Each row is a point. The points of each table are mixes of a few directions, plus a little noise. Count the directions of each table, and those that both share. Where both have some left over, give the other angles between the two spaces (their principal angles), to ten degrees, smallest first.

First, 7 rows:
[[ 10 -13   2]
 [-18  16   2]
 [ 84 -18 -56]
 [-22   0  19]
 [-26  45 -15]
 [-39 -48  71]
 [ 11  20 -25]]
Second, 4 rows:
[[ -5 -43  39]
 [-19  72 -43]
 [-15 -21  29]
 [ 39  -8 -26]]
Directions: first 2, second 2, shared 2

First:
[[ -7   3  24  -6 -95 -73]
 [  1  -1  -2  -1   9   7]
 [  1   1  -2   2  11   7]
 [  8  -4 -22   6  88  68]
 [ -1   1   2   0  -8  -5]
 [  3  -2  -8   2  33  26]
 [ -5   2  15  -3 -61 -47]
 [ -6   1  18  -4 -72 -57]
 [  7  -3 -22   5  95  71]]
Second:
[[ 31  15  -2  38  -3 -39]
 [ 48  23  -3  57  -5 -59]
 [ 34  16  -2  42  -3 -42]
 [-65 -32   4 -79   8  81]
 [-20  -9   2 -25   2  25]
 [-41 -20   3 -50   5  51]
 [ 13   6  -1  17  -2 -17]]
Directions: first 1, second 1, shared 0; angles 70

First (11 x 11):
[[ 20  30 -81  18  25   3  53  31 -38 -10 -34]
 [ -7  83  25  16 -33  38  20  25  -1 -49  41]
 [-11  30  52  47 -27  33  28  15 -15  28  -6]
 [ -1 -49   3  14  37  -6 -54 -12  -5  42 -87]
 [-24  32   1 -16  18 -22  28 -17  29 -47  49]
 [-19  13 -49 -55  28 -59  19 -32  48 -82  62]
 [ 21 -12   9 -24 -16  28  -4  15 -20  18  56]
 [  5 -28  47  -1 -75   0 -51 -13  25   8   3]
 [  5 -45 -16  -7   6 -24 -46 -17  11  12 -50]
 [  6 -39   2   5  44  12 -75  -1 -11  33 -79]
 [  5 -13   3  13  -5   2  81   5 -26  51  46]]
Second:
[[ -2 -53   0 -35 -58 -61  31 -40  40  -1  76]
 [  0  27  -1  18  27  29 -16  19 -19  -1 -37]
 [ -1 -39   0 -26 -43 -44  22 -30  30  -1  56]
 [  0  -5   0  -4  -7  -6   3  -3   5   0   8]
 [  2  60   2  40  65  68 -34  44 -44   2 -85]
 [ -3 -53  -1 -38 -60 -62  33 -40  41  -1  79]
 [ -1 -43   0 -29 -45 -48  24 -31  31  -2  61]
 [  2  22   1  15  25  26 -13  16 -18   1 -33]
 [  1  42   1  30  45  48 -24  31 -31   1 -59]
 [ -1  47   1  31  51  51 -27  34 -34   0 -67]]
Directions: first 6, second 1, shared 1

First:
[[ 22 -65  -8   2 -61  -1  -4  -3 -95 -26  41  37  -5 -29  12 -44  26  41]
 [  1  -3  -1   0  -4  -1   0   0  -5  -1   3   3  -1  -2   0  -3   2   3]
 [ -5  12   2   1  14   1   0   1  19   4 -11  -9   2   7  -1  10  -6 -10]
 [ -5   3   5   5  20   6  -7   5  10  -3 -19 -15   4  13   6  13 -10 -14]
 [ -7  21   3   0  20   1   1   1  30   8 -14 -12   2  10  -4  14  -8 -14]
 [  1  -2  -1   0  -3  -1   1   0  -3   0   3   2   0  -2   0  -2   1   2]
 [ -7  20   2  -1  17   0   2   1  29   8 -12 -11   1   8  -4  13  -7 -12]
 [ 12 -15 -10  -9 -43 -11  11  -8 -32   2  40  32  -7 -26  -8 -28  20  31]
 [ -8   0  10  11  34  12 -14   9  12  -9 -35 -27   7  23  12  21 -17 -25]
 [ -8  22   3   0  21   1   1   1  32   9 -14 -13   2  10  -4  15  -9 -14]
 [  3   8  -5  -7 -15  -8   9  -5   3   9  18  13  -4 -11  -9  -9   8  11]]
Second, 10 rows:
[[-35 -22  -1  10  14   0  45  14   1 -13 -23  21   9  -3  -8 -22 -21 -28]
 [  4 -13 -11 -15  -8   8 -34   4  13 -46  10  57  10 -14   6  23  11  -8]
 [ -5  19  11  -3  10  -1  -2 -16  -6  39  -9 -35  -2   9   7  -3 -13  -3]
 [ 39  10  -6  -7 -20   1 -44  -2   4 -14  29   1  -8  -2   2  26  30  31]
 [ 17   2   0   7 -17  -8  10  -3 -19  17  17 -23 -11  -1  -6 -15  12  27]
 [ -6  12   6  -2  13   2  -4  -6   6  16 -11 -18   1   8   5   5 -10  -9]
 [ 31   9  -2   9 -11  -4  -9   5   2   0  17 -25 -12   6  -7   9  22  30]
 [ -9 -11  -2 -21 -20   1 -14 -18 -25   4  15  37   7 -20  11 -11  -2  -3]
 [-15   1   6   4   8  -2  21  -3  -6  20 -12 -15   1   4   0 -14 -14  -9]
 [-21  -7   0  19  30   3  32  24  29 -22 -32  -1   6  13 -10   3 -16 -27]]
Directions: first 2, second 4, shared 1; angles 80

First (10 x 32):
[[  0   4   3 -14   1   6  -4 -29   6  -3   7  -3  -8 -16  -9 -14  16 -12
   28  22   5 -43   1 -14   9 -25   8   9   3 -14   7 -23]
 [ -5  -6  -2   2   4   6   2   2 -11  -8  -6  -3  -1  -3 -16   1   3  -9
    0 -10  -9   2  -7  -8   4  -2   0  -6   9   6   1   2]
 [-39 -18  -2  33  31  10 -15  25 -59 -29 -34  16  28  25 -47  33 -48   5
  -56 -89 -56  68  -2 -12   6  16  -7 -56  24  51 -23  39]
 [ 27  34   7 -21 -22 -22  -8 -23  55  34  32   5  -7   1  69 -19   4  27
   25  66  49 -44  30  26 -15  -9   4  35 -39 -39   2 -28]
 [ -2  -3  -1  -2   2   3   1  -2  -4  -4  -1  -2  -1  -3  -8  -1   3  -5
    2  -1  -3  -4  -3  -5   3  -4   2  -2   4   0   2  -2]
 [  3  21   4   1  -4 -14 -14  -1  17  17   9  14  10  18  40   4 -25  31
  -13   8  14   8  26  22 -11   6  -3  -1 -23  -4 -12   0]
 [ 30   4  -1 -25 -23  -3  18 -19  39  16  22 -20 -26 -28  19 -28  50 -18
   48  65  38 -56 -11   1   0 -14   7  45  -9 -38  23 -30]
 [ 30 -13  -6 -19 -23   4  31   3  25   7  13 -28 -29 -30  -1 -22  59 -32
   41  48  29 -33 -30  -5   2  -2   4  43   5 -27  27 -16]
 [-51 -29  -2  27  42  29 -14   2 -77 -49 -40  10  21   6 -89  26 -29 -21
  -33 -93 -74  37 -16 -39  24  -8   1 -61  45  53 -13  26]
 [  8   6  -3  17  -9 -18   2  46   7  18  -2   8  14  29  41  21 -29  31
  -43 -18   7  66  11  34 -22  42 -14  -5 -19  13 -13  32]]
Second, 8 rows:
[[ -4 -54   1  37 -20  27 -16  70 -51   4  11 -32 -16 -10 -64  24  12 -29
  -29 -41  -3 -19 -19 -16  41   6  19  -8  62 -11   3 -25]
 [ 10  13  -9 -33   0  16  12 -28  24  -9 -14  -7   1   7  -6  -8  13  -7
   13  27   1  -5  -7  -1   4  -1 -23   6  -4  -2   1  -6]
 [  4  32   2  -2   7 -29  15  -9  17   3  24  16  12   0  70 -16  -1  25
    2  20   2  22  14  20 -46   4  -9  16 -37   5   6  27]
 [-15  23   6 -25  27 -18 -19 -86  33  -2 -57  42   4  12 -12  -4 -42  16
   36   2   1  -3  17 -10  10 -20  12 -28 -42  15 -19  -1]
 [ -5  -1  11  57  -4 -41   2  68 -34  16  63   6   7 -16  71   0  -3  24
  -33 -23   0  26  16  22 -47  11  21  15  -8   0  11  32]
 [  1 -40  -7  -9 -13  48 -13  11 -16  -7 -31 -30 -17   3 -95  18  12 -38
   -1 -16  -3 -31 -25 -26  62  -2   0 -15  53  -8  -4 -39]
 [ 26  33 -20 -74  -3  34  34 -55  54 -20 -19 -18   5  16   2 -21  36 -13
   27  66   2  -6 -17   4  -2   3 -56  21 -12  -5   6  -7]
 [-17  -5  14  49   7 -39 -16  29 -27  15  23  22   3 -10  33   6 -27  22
  -15 -35   0  15  20   7 -22  -1  35  -8 -12   6  -2  19]]
Directions: first 3, second 3, shared 0; angles 40, 40, 60

First:
[[ 14 -31  83  51 -11 -37 -49  26  17   8  -2 -26   3 -16  -2 -15 -31  53
   24  -2  27  13  32 -19 -38  -5  30 -38  32   3   7 -10]
 [-14  26 -56 -43   0  37  31  -7 -15 -29  -2  28 -10  -9 -15  -7  28 -58
  -19 -17 -22 -38   5  27  30  10 -43   9 -41 -20 -23  -9]
 [-51 -37   1  20 -11  27  70 -37  -9  36   8 -19 -43  77  62  35 -10  28
   27  33  21  11 -22 -66  35   0 -37  38 -12  47  95  29]
 [ 17 -33  85  54  -9 -42 -51  25  19  14  -1 -29   7 -13   1 -11 -34  61
   26   3  29  21  27 -22 -41  -8  38 -36  39   7  10  -7]
 [ 10  -2  -1   8  10 -17  -6 -10   5  25   3 -10  13  18  14  17  -8  24
    0  19   3  34 -31 -11  -8  -7  31  16  26  17  13  16]
 [ 28  55 -94 -56  33   3   6 -21  -7   6   1  25  40  -2 -14  21  29 -43
  -43  10 -38  26 -67  44  11  -5  31  43   6  -7 -43  17]
 [-17  -3  -2  -5 -10  20  16   2  -7 -17  -2   7 -18  -4  -4 -10   7 -19
    3 -12   0 -28  23   1  13   7 -33  -8 -24  -8   2 -10]
 [ 15  25 -37 -23  14  -2  -4  -6  -1   2   0  11  19  -6 -10   6  12 -18
  -19   2 -16  11 -26  21   1  -2  16  16   4  -6 -24   5]
 [ 33 -29  80  58   4 -62 -63  18  25  38   1 -37  26  -1  10   5 -40  81
   21  20  28  56  -6 -26 -53 -16  74 -21  65  19  14   8]
 [-31  20 -36 -44 -20  59  36  12 -21 -70  -7  39 -34 -39 -37 -38  35 -86
  -12 -49 -21 -92  63  38  38  21 -91 -24 -77 -45 -40 -37]
 [ -4  11 -23 -18   1  15  12  -3  -6 -12  -1  11  -3  -4  -7  -3  11 -24
   -8  -7 -10 -15   1  12  12   4 -16   4 -16  -8 -10  -3]]
Second (9 x 32):
[[  0  14 -23  31  45  28  11 -23   7  20  -1  -6  16 -13 -27 -14  12   1
  -27  19 -32  13 -16  43 -40 -54  22  12 -29  14  -6 -11]
 [ 19  -7  43  22 -10 -17 -24  14  18  -6   1   4  -1 -30 -18 -35 -34  35
   -6 -25  14  -6  40 -11 -36   2   2 -25  10 -18 -17  -8]
 [-23  20 -47  -5  19  37  57 -37 -28   7   5   8 -24  34  18  10  27  -9
  -14  28  -7   2 -10 -16  26  -3 -49  29 -43  22  19   9]
 [ 26  -7  58  52   3  -5 -17   6  35  -2   2  10  -4 -57 -44 -76 -59  63
  -29 -41   8 -14  73  -5 -76 -24  -7 -34  -9 -26 -26 -17]
 [ -7  31 -51 -19  17  31  40 -28 -18  -6   3  20 -13   7  -3  -5  23 -19
  -26   7 -14  -9  -2   2  16   2 -40  20 -38   0 -10   1]
 [  5  -2  31  60  38 -15 -14 -16 -18  36   1 -36   2  23  16  13  12  56
   10  59  14  51  -7 -21 -27 -28  20  -5   4  43  21   0]
 [  8 -36  46 -54 -79 -53 -51  62  21 -35  -4   5   6 -10  17  22 -28 -24
   45 -54  30 -29   9 -19  42  68  20 -28  68 -40  -4   7]
 [ 19  61 -68 -65  14 -20  -5  -5 -57 -20   0  17  10  25  21  42  68 -41
   -7  37   3  23 -31  -5  61  49 -23  16   3   1 -44  10]
 [-48 -74  10 -23 -49  13   3  29  41   7  -6 -21   9  20  20  45 -19 -57
   51 -29 -17 -32 -57  34  30 -12  55  13  32   1  66   6]]
Directions: first 3, second 5, shared 2; angles 40

First:
[[ 36  20   4 -26 -36 -31   9   9 -26   4  36 -11  14 -11 -22 -14  -1 -13
    2 -18  10  -7  14 -32  10  36 -20   2  -4  10  22 -26]
 [-20 -13  13  18   9  42 -19  13  13  10 -20 -16   2   5   3  27  -1   4
  -15  41  14 -32  -5  34   4 -74 -34  47   5  12 -23  -4]
 [  3  -1  -4   0   6 -16  10  -6  -5  -6   4   6   8  -1  -1  13   9  -5
    7  -3   7  11  10 -13   3  38  14 -19   1   6  24   3]
 [-36 -12 -24  15  41   9   0 -30  35 -16 -38  41 -47  14  38 -47 -11  26
   12 -37 -57  53 -35  20 -32   4  79 -58  -4 -53 -43  51]
 [  8   5  15  -6 -24  23 -17  20  -5  15   7 -24   4  -3 -11  -3  -9  -1
  -15  19  10 -36  -3  14   7 -60 -49  50   0  10 -23 -23]
 [-38 -26 -10  33  54   8   8 -21  22 -15 -36  23   0  11  22  45  18   5
    9  20   4  25   4  15  -5  24  45 -34   8   2  20  35]
 [  5   3   7  -3 -12  10  -8  10  -3   7   4 -11   2  -2  -6  -2  -4  -1
   -7   8   4 -17  -1   5   3 -27 -23  23   0   4 -10 -11]
 [ 35  25   9 -32 -51  -6  -9  19 -19  14  32 -20  -5 -10 -19 -50 -20  -2
   -9 -23 -10 -22  -8 -11   2 -28 -40  31  -8  -7 -27 -31]
 [-25 -22 -14  28  55 -24  27 -27   8 -22 -21  29  18   7  13  66  32  -7
   20  14  21  38  25 -14   4  91  58 -60  10  16  67  33]
 [ 31  22  13 -29 -52   8 -17  24 -15  18  28 -27  -6  -9 -19 -48 -23  -1
  -14 -12  -8 -33 -11  -1   2 -55 -53  48  -8  -5 -38 -34]
 [  2  -1  -7   1  10 -23  15 -10  -5  -9   3  12   8  -1   0  14  11  -5
   10  -8   5  19  12 -17   2  53  24 -30   1   4  31   8]]
Second:
[[ 22   6  44 -20  23   3  -7  26 -31   4 -41   8 -22  -2 -19  69  10 -16
    3 -17  -6   2 -11 -10  11  18  27  -7 -13 -29  49  14]
 [ 31  -4  35 -10  37   0 -13  32 -21 -14 -61  11 -28  -4 -21  95 -29 -32
    4 -17   2 -10 -31   2   1  19  14   5   5 -17  33  16]
 [-10  16  20   6  -4 -35  25  -5  -2  -3  15 -42  34  24  21  -9  20 -20
  -23 -13  23  12  20 -10  11 -16 -35  26 -29 -15  28 -19]
 [-16  -3 -51  15 -14   7  17 -38  19  13  64 -11  31  -1  22 -95  25  56
   -2  28   6  -6  18  -9 -16 -37 -28  -3  20  11 -64 -29]
 [ -1  -5  23  -3  -5 -11 -18  27   6 -20 -45  11 -18   3 -15  57 -41 -55
    5 -23  -3   8 -11  24  11  29  12   9 -14  12  34  28]
 [ -3  -9 -27  20  -1   0  -1  -9  22 -16   5  -3   1  -4  10 -16 -37  -5
   -3  12   7 -10 -11  12 -14  -5 -19  11  20  27 -34  -7]
 [  1 -15 -41  -1   2  16   0 -16   9  12  30  18  12  -6  -4 -47  16  52
   16  16  -1 -11   1   0 -13 -27  -6 -13  28   0 -58  -7]
 [ -4  -9 -38 -13  -5  13   9 -21   0  29  51  15  29   2  -4 -71  59  74
   18  11  -1  -1  19 -10  -4 -41  -7 -18  14 -21 -53 -11]
 [ 12  24  42  12  12  16  -3   3 -21  -8 -33 -18 -49 -22  13  52 -31 -38
  -28  16 -16  -6 -18 -21  -4  49  33  -5  -7  15  58  -7]
 [-21  -5 -17   0 -21 -28  12  -7  19   0  31 -12  44  24   7 -45  20   4
    3 -15  18  13  25  12   9 -30 -35  16 -15  -4 -18  -3]
 [-10   3  11  -6 -23  19 -22   8   1   2 -16  23 -35 -15 -11  11 -14 -18
    7   1 -28   9   0  10   8  40  44 -21  -9  21  26  24]]
Directions: first 3, second 5, shared 0; angles 60, 60, 70

First:
[[-37  -7   0   1  17 -14   1  -3 -15  -4 -14  33 -21 -23 -29   3 -28  27
  -23 -16  18  11 -40  11 -19  -4  43  24 -33   8   9 -38]
 [-10 -44 -15  -4  84 -16 -26  23  16  28   3 -35  19   2 -49 -36   5  54
   29 -18 -20 -33 -12 -40  24  11  -6 -55 -28 -32  -3   9]
 [  8  39   3  24   3 -70   1   7   5  42  -4  34 -11 -16  25  -4  -6 -36
    1  25 -13  -5  27  53 -22  14   3   3  30   3  37  -3]
 [ 19  13 -16 -11 -49 -13  31   9   4   0  11 -18  14 -23  32   8  18 -39
    1   6  -8  23  50  14   9 -19 -17   4  30   2  19   9]
 [ -8 -45  33 -20 -12  49  -8   9   9 -36   9 -47  24   0  -9 -22  25  -4
   -1  -2 -15 -25 -26 -48  10   0 -21  -5   0  12   3  13]
 [-17  -2  14   5  28   7 -33  -1   1  -4 -19  35 -17   2 -35  -4  -6  21
    7  -8   1 -21 -27  -9 -11  26  21   8   0   1   4 -16]
 [  7  10  23  14 -24  56   7 -43 -21 -35   8   2 -16  57  31  27 -24   5
  -31  12  35  15 -48   6 -16 -11  -2  25 -36  20 -56   6]
 [ 22  12  -4   5  17  20 -33  -1  14   5  -7  11  -1  29 -10  -1  16   5
   32   1  -8 -22  21 -19  12  27 -18 -19  28 -16 -16  19]
 [-16 -13 -12 -18 -12 -42  22  31   6  12  -1 -11  14 -64 -10 -16  15 -18
    2 -10 -21   7  29   4   5 -12   8   0  18   1  54 -15]
 [ 32  38 -30   6 -51  23  37 -30 -17 -12  14  -4  -7  34  52  43 -13 -13
  -16   7  30  49  27  27   6 -30 -11  14  -9  -1 -47  14]]
Second:
[[-16  22  -8   4  10 -20 -23  16   2   7 -16  -1  11  -3 -64   1   7  29
   42 -17   5  12  -7 -10   2  -1  31  -7   5  17  -2  -5]
 [ -1  14 -16  -6   5   8  -8  -7   7 -13  -8  -7   1   7 -25  15   5   9
   20 -13   6  16   2 -10   2   5  -1  -3  11  -3  -3  -2]
 [  5   4 -15  -5  -1  -6 -10  37 -17 -30 -19 -28  11 -46 -58  27  12  34
   28 -33   0  33  14 -37  -2 -12  45  14  -1  -1  24 -25]
 [ 27   0  14 -19  30  49   2 -44   3 -19  20   9 -21  55  34 -13  -9 -14
  -18  -9  30 -27  12 -21  34  -6 -50 -24  24 -52  -4  21]
 [ -4  -3  16  10  -7 -25  -9  23 -12  18  -4  25  -7 -19  16 -28  -9   0
  -15   0   4 -12  10  13   5   4  24   1  -3   1  13  -9]
 [ -7  15   8   5 -38 -28   5  14  20   5 -12  22 -12 -17  -3  10   3 -19
    0  24  -3  19  22  18   4  24 -13   3  38  13  11   1]
 [-19 -38 -13  22 -27 -13  31  -7  -5  38  13  -1  13 -19  95 -12 -13 -36
  -54  46 -47 -18 -32  65 -53  10   1  35 -62  42 -22  -5]
 [-20   6 -40   6   4  -8 -14  10 -12   1 -22 -14  13 -21 -13   8   2  23
   17 -22 -12  20 -13   6 -29   8  44  18 -31  23  -8 -25]
 [ 33 -19  52 -20  26  43  25 -42  16  -6  52  -4  -8  63  15  -8  -1 -26
  -19  27  17 -46  -7 -26  38 -36 -78 -34  22 -43  -8  50]]
Directions: first 6, second 6, shared 0; angles 30, 30, 40, 40, 60, 90

First:
[[ -3  -4  -1   5 -19   0  13  -9  15  -5   2  17 -23  11  -9   1  11  -9
    5  -3  -2  11  10  10   8 -20  12  28 -17  -1  23 -33]
 [ -6  -9  -3   9 -31   0  23 -17  27 -10   4  29 -41  20 -16   2  17 -16
    7  -5  -3  19  16  18  14 -35  20  48 -29  -1  40 -57]
 [  2   2   1  -2  10   0  -7   5  -8   4  -1  -9  13  -5   4   0  -5   5
   -3   1   1  -6  -5  -5  -4  11  -7 -15  10   0 -12  17]
 [ -3  -5  -2   4 -18   0  13  -9  15  -6   2  16 -24  11 -10   1  10  -9
    3  -2  -2  11  10  10   8 -20  11  29 -17  -1  24 -33]
 [ 10  14   5 -14  52  -1 -40  27 -44  16  -6 -48  67 -31  27  -4 -30  26
  -12   6   4 -32 -28 -29 -22  59 -35 -82  49   2 -68  95]
 [ -2  -2  -1   3  -9   0   7  -5   8  -3   1   8 -12   5  -5   1   5  -5
    2  -1  -1   5   4   5   4 -10   5  13  -8  -1  11 -15]
 [  4   6   2  -6  22  -1 -18  12 -19   7  -3 -21  28 -14  11  -1 -13  11
   -5   3   2 -13 -12 -12  -9  24 -14 -34  21   0 -28  40]
 [ -2  -4  -2   5 -15   0  12  -7  12  -5   2  13 -19   9  -8   1   8  -8
    3  -3  -2   9   8   9   6 -18  10  23 -15  -1  20 -27]
 [  2   2   1  -3   9  -1  -6   4  -7   4  -1  -8  10  -5   4  -1  -4   4
   -2   1   0  -5  -4  -5  -3   9  -6 -14   8   0 -10  15]
 [ -1   0   0   0  -2   0   1  -1   2   0   0   2  -3   1  -1   0   2   0
    1  -1   0   1   1   2   2  -2   1   3  -2  -1   3  -5]
 [  0   1   0   0   0   0  -1   1  -1   0   0  -1   2  -1   1   0  -1   1
    0   0   0  -1   0  -1  -1   2  -1  -1   2  -1  -1   2]]
Second (8 x 32):
[[ -8  -7 -11   4   9  -9  -9   8  -2 -11  13 -11   2  15  13   2   7 -14
   11  16 -23   0  10   7  -7  -5 -14   6   7   0 -12  -9]
 [ 14  10  20  -6 -17  16  18 -16   5  21 -25  21  -4 -28 -25  -4 -15  28
  -21 -31  42   0 -21 -17  12  11  28 -11 -13   1  23  17]
 [ -6  -4  -9   3   7  -7  -6   7  -1  -9   9  -7   1  11  10   2   6 -12
   10  13 -18   0   9   6  -6  -5 -11   5   6   0  -9  -6]
 [ 18  14  25  -8 -21  20  21 -18   5  24 -28  25  -4 -33 -30  -4 -16  34
  -25 -37  51  -1 -25 -18  13  14  34 -14 -15   1  27  20]
 [-10  -8 -15   6  12 -13 -12  12  -2 -15  18 -16   2  21  18   2  11 -21
   16  23 -32   1  15  13  -8  -8 -21   8   9  -1 -16 -12]
 [-12  -9 -16   6  13 -13 -13  11  -3 -16  21 -17   2  22  21   3  12 -23
   18  26 -34   1  17  13  -9 -10 -24   9  11  -1 -19 -13]
 [-11  -7 -15   6  13 -14 -12  10  -3 -15  19 -16   3  21  18   2  11 -22
   16  24 -33   2  16  12  -9  -9 -21   9   9   0 -17 -13]
 [ 16  11  21  -8 -18  17  18 -16   6  21 -24  21  -4 -29 -26  -4 -15  29
  -21 -33  45  -1 -23 -17  12  12  30 -12 -13   0  25  17]]
Directions: first 1, second 1, shared 0; angles 90

First (8 x 32):
[[ 53  20 -12 -15 -35 -23  36   6 -56  11  17   2  54   2  10   4  95   4
  -21   0 -37   0  10  40  -2 -24 -14  79 -30   3  -8  16]
 [-17 -11  17   2  -3   9 -11  29  -4 -13  -1  14  -8  -4  -2 -12 -63 -15
    3  17  31  -7   5 -11   0  -4 -11 -38  13   1  -3   2]
 [-15  -8   2   3  15  18  -1 -13   9 -10   5  -4 -14  -2  -8  11 -28  -3
   19  -8  10  -5   7 -14  -1   7  10 -26  14   6  -5   4]
 [ 19  16  12 -17   7 -12  26 -14  -9   3   6 -24  -1  10   5 -14  14  -6
  -20 -30  -9  -1   2 -14   8  -7   6   9  -6   4 -10 -20]
 [ -4 -10   1  -7   6  17 -45   3  41  -1   0  12 -21 -22  -1  -2 -10  -2
    0  10  23  -9 -28 -20 -16   8  10 -13  10  -7 -14  -2]
 [ 40  15  -1  -3 -10 -41   3  -9 -49   3  26  -8  19  -9   9  21  90   3
    5 -20 -53   3  41  45  -2  -7 -23  48 -28   6  30  12]
 [-40 -16 -17  19  12  39  13 -15  29  -3 -19   4  -8  14 -15   9 -54  11
   22  13  21   4 -16 -18   4  12  23 -31  22   1 -10   7]
 [-36  -7  -3  19   6  -6 -18  13  39  10 -32   4 -22  11   1 -18 -45   9
   -8  18  14  16 -21 -10   9  15  -2 -30   5 -15  21 -20]]
Second:
[[  3  -2   8   5 -24 -16 -22  12  -3   0   1  13  -4  -1   1  -7  15 -10
   -7  -1   5  -3  -6  11  -6 -15 -16   9  -7  -6   6  20]
 [  7   1  20  -6  -5 -17 -16   4 -14   3  19   7   5 -19   3  12   9   1
  -15   2  10  -1  13  16   2  -1  -5  16  -3  12  -1   9]
 [-18  -3 -46  24 -16  30  20   5  38  -8 -54  -5 -22  53  -8 -43  -9 -15
   34  -8 -24   0 -47 -33 -13 -15  -7 -36   2 -44  10  -2]
 [ 11   0  28  -9  -5 -24 -23   4 -20   4  27  10   9 -27   4  17  13   1
  -21   3  15  -2  20  23   2  -1  -6  23  -5  18  -2  12]
 [-18  -1 -47  15  11  42  40  -9  34  -7 -46 -18 -14  47  -8 -29 -23  -1
   35  -5 -25   3 -33 -38  -4   3  11 -39   9 -30   2 -23]
 [  0   0   0  -1   3   1   2  -1   0   0   0  -2   1  -1   1   1  -2   1
    0   0   0   0   1   0   1   2   2   0   1   1  -1  -2]
 [ 12   9  25 -38  79  10  36 -36 -32   8  54 -30  32 -51   8  64 -28  42
  -18  11  10   6  66   6  31  54  48  12  16  62 -28 -48]
 [  4  -3  12  11 -43 -26 -37  21  -3   0  -3  23  -8   1   0 -16  25 -19
   -9  -2   8  -5 -14  17 -13 -27 -28  13 -12 -15  12  34]]
Directions: first 6, second 2, shared 0; angles 30, 60
